Each point is reached from the start by the listed moves, each made 0, 1 or 2 times, or once backwards (-1), plus a little noise. Is the number of moves made odd or even? Then give how often each move was made.
In the rows, zero is written as 128.

Moves:
(1): 142 156
(2): 93 132
Start: 135 135
Points:
51 117 => odd (-1, 2)
127 192 => odd (2, 1)
138 135 => even (0, 0)
95 199 => even (2, 2)

Moves:
(1): 146 127 131 126 141 147 126 113
(2): 112 143 126 130 149 130 119 141
(3): 126 121 137 111 121 138 103 136
(4): 141 136 134 145 125 100 113 119
(5): 112 111 116 120 152 113 120 127
(6): 126 118 127 137 119 144 125 119
(7): 135 116 145 137 128 140 135 128
(8): 134 126 106 126 138 134 121 149
Start: 135 139 114 126 117 123 128 126
Points:
147 109 72 122 179 186 147 106 => odd (2, 0, -1, -1, 1, 1, 0, 1)
127 131 117 110 196 125 41 211 => odd (0, 2, 2, 1, 1, -1, 2, 2)
144 148 49 121 91 133 166 169 => even (-1, -1, -1, -1, -1, 0, -1, 2)
94 135 47 85 249 158 90 151 => odd (2, 2, 0, -1, 2, 0, -1, 1)

Moves:
(1): 158 123 124 131 131 132 133 127 130 119 139 122 145 115 121 111 133 128
(2): 141 174 138 128 110 137 141 141 113 112 126 128 136 113 128 106 135 105
(3): 125 119 145 136 116 126 124 136 142 137 130 137 133 110 136 128 120 122
(4): 127 127 117 137 132 113 123 126 135 142 128 127 130 101 130 139 130 125
(5): 113 138 137 117 153 113 163 123 118 126 133 125 140 112 128 144 119 119
(6): 120 135 132 138 121 157 134 127 143 123 126 125 142 136 140 138 124 131
(7): 130 125 132 126 112 128 136 116 133 123 111 130 118 132 132 122 131 117
(8): 140 108 122 131 120 136 160 140 115 121 118 126 126 121 137 131 112 147
(9): 135 143 125 123 139 127 127 131 145 117 137 137 122 134 144 122 124 114
(10): 140 139 128 124 148 140 128 135 135 149 130 123 120 128 124 120 109 127
(11): 127 124 123 118 117 127 139 126 123 140 142 126 115 126 135 132 123 120
(12): 148 138 146 136 118 117 141 139 128 136 115 167 122 142 117 144 144 134
(13): 118 141 130 125 126 119 125 128 129 132 123 136 151 136 132 134 132 134
(14): 134 108 136 117 153 126 116 132 122 132 136 109 115 145 148 136 142 132
(15): 129 130 125 120 128 129 120 113 120 126 128 136 121 130 137 134 123 123
(16): 130 140 135 125 113 121 134 115 136 124 125 114 121 116 121 145 120 146
(17): 133 128 123 109 131 135 126 131 133 128 125 133 123 123 123 124 138 136
(18): 132 130 136 135 133 125 139 119 140 134 125 144 115 125 135 125 142 154
Start: 129 119 127 130 123 121 137 133 125 134 116 123 102 143 128 148 125 123
Points:
133 77 144 102 119 226 86 110 220 196 148 130 24 140 220 105 148 115 => odd (0, 0, 2, 0, -1, 2, 1, -1, 0, 1, 2, -1, -1, 1, 1, -1, 2, 2)
146 234 111 158 105 249 154 156 145 175 158 96 91 120 121 52 125 110 => even (0, 2, -1, 0, -1, 2, -1, -1, -1, 2, 2, -1, -1, -1, -1, -1, 0, 2)
118 156 243 123 236 115 189 126 175 151 124 198 57 190 249 212 112 125 => odd (-1, 0, 2, -1, 2, 1, 0, 0, 2, 1, -1, 1, 0, 2, 2, 0, -1, 2)

Moves:
(1): 136 131 131 136 127 118 116 132 121 136 121 128 119 130 128 131 132 137
 123 138 127 131 120 108 135
(2): 110 137 127 131 141 130 126 124 128 127 136 129 128 118 129 135 124 129
 115 121 130 137 122 137 134
(3): 124 127 140 130 123 123 137 120 121 127 127 133 126 135 131 136 126 130
 133 130 111 129 135 138 131
(4): 128 117 133 132 133 124 130 133 121 121 118 123 129 138 125 122 131 128
 128 128 125 125 122 132 129
(5): 126 122 137 132 132 124 126 118 132 134 130 131 127 128 127 125 118 134
 130 125 139 120 126 133 125
(6): 129 125 133 131 132 136 133 130 124 125 125 135 127 135 125 131 130 130
 137 126 127 125 128 130 132
(7): 125 127 133 122 133 131 133 118 127 126 124 121 127 122 141 126 134 131
 121 138 123 131 126 127 116
(8): 122 139 130 119 134 127 131 137 130 127 128 123 121 135 136 126 126 129
 124 126 134 131 130 133 128
(9): 118 132 135 120 128 124 123 128 133 128 131 130 133 131 131 122 132 130
 130 122 126 137 118 141 131
(10): 125 123 131 127 137 122 120 122 125 127 123 127 119 132 121 114 130 128
 128 127 122 134 128 123 122
(11): 126 123 137 125 132 133 118 124 138 115 133 117 134 138 132 121 130 124
 127 125 138 131 131 129 119
(12): 119 121 133 132 137 116 129 132 125 126 130 136 127 128 123 131 127 126
 131 135 127 143 123 126 129
(13): 130 136 121 126 143 125 132 135 123 117 135 140 133 140 124 120 116 139
 126 131 132 131 136 131 123
(14): 119 134 136 132 132 121 143 120 136 131 113 133 128 132 118 136 132 126
 127 123 138 131 114 126 127
(15): 121 134 128 128 128 131 130 128 108 130 124 125 124 133 139 119 141 121
 113 140 129 123 132 144 138
(16): 121 122 127 133 129 133 121 125 133 141 125 121 131 134 128 134 131 124
 137 126 127 128 121 123 134
(17): 128 154 123 128 130 125 124 144 115 134 111 116 128 117 124 124 137 133
 127 133 146 129 128 123 125
(18): 130 126 123 123 122 128 126 119 123 117 129 127 128 130 136 118 119 131
 132 127 131 134 134 130 129
(19): 126 138 134 139 130 119 150 131 112 132 137 130 126 128 127 121 124 127
 131 122 121 125 120 133 127
(20): 130 130 129 122 129 131 124 130 127 132 124 122 125 128 129 129 125 118
 127 137 122 128 121 131 129
(21): 120 129 136 120 121 133 130 132 132 141 129 122 135 123 124 129 119 125
 121 125 136 138 124 125 127
(22): 129 124 125 119 140 127 119 115 119 133 128 122 129 125 121 127 136 123
 126 124 134 127 131 128 135
(23): 139 129 131 136 138 132 134 130 140 135 126 126 130 125 126 137 132 126
 128 130 127 138 136 130 137
(24): 124 130 120 131 120 132 134 132 128 128 139 125 123 128 120 134 125 135
 134 136 128 130 123 128 128
Start: 120 140 139 130 122 123 120 122 133 132 127 130 128 122 142 126 132 129
 127 132 115 132 115 122 123
Points:
81 134 145 144 179 74 81 113 131 109 135 157 110 113 130 121 94 177 152
 109 130 190 128 153 154 => even (0, 2, 1, 1, 2, 0, -1, 1, 1, 1, -1, 2, 0, -1, -1, 0, 1, 2, -1, -1, -1, 0, 1, 0)
95 89 202 134 145 101 135 47 162 125 145 141 129 143 95 168 120 139 147
 140 138 126 57 115 100 => odd (1, 0, 1, 0, 2, 1, 1, -1, 0, -1, 2, 1, 0, 2, -1, -1, -1, -1, 0, 1, 0, 2, -1, 2)
9 103 249 118 166 74 86 57 173 159 139 100 131 164 128 130 114 162 99 90
 123 188 29 130 110 => odd (2, 2, 2, 2, 2, -1, 1, 1, 2, 1, 2, 0, 0, 1, -1, 1, -1, -1, 0, -1, 2, 1, -1, 1)
41 165 174 102 143 135 87 160 151 151 66 86 153 108 160 103 169 137 112
 98 180 139 61 150 101 => even (-1, 1, -1, 2, 1, 1, 1, 1, 2, 0, 0, 0, -1, 0, 0, 1, 2, -1, -1, -1, 1, -1, -1, -1)
21 149 224 121 217 75 102 83 98 105 77 130 91 195 159 112 120 111 59 166
 151 166 88 174 126 => even (1, 2, 2, 1, 2, 0, 0, 2, -1, 1, 2, 2, 1, 2, 2, 0, 0, 0, -1, 2, 0, 0, -1, -1)
58 181 203 139 151 92 151 141 105 144 82 79 100 148 126 118 129 114 134
 180 115 195 82 113 77 => odd (0, 0, 2, 0, 0, 0, 1, 1, -1, 2, 2, 2, 0, 1, 0, 1, 2, 0, 1, 2, 1, -1, 0, 1)
57 208 198 148 195 117 163 139 107 176 57 97 85 131 118 162 195 143 77
 182 100 218 42 129 151 => even (2, 2, 1, 1, -1, 2, 2, 1, 1, 2, 0, 0, 0, 2, 1, 0, 1, -1, 0, 1, 1, 0, 2, 2)
111 168 132 114 129 80 118 133 138 153 85 132 160 106 113 146 121 159
 161 135 169 203 124 99 136 => odd (0, -1, 1, 0, 0, -1, 0, 0, 1, -1, -1, 2, 1, 1, -1, 1, 2, 2, -1, -1, 1, 1, 1, 0)
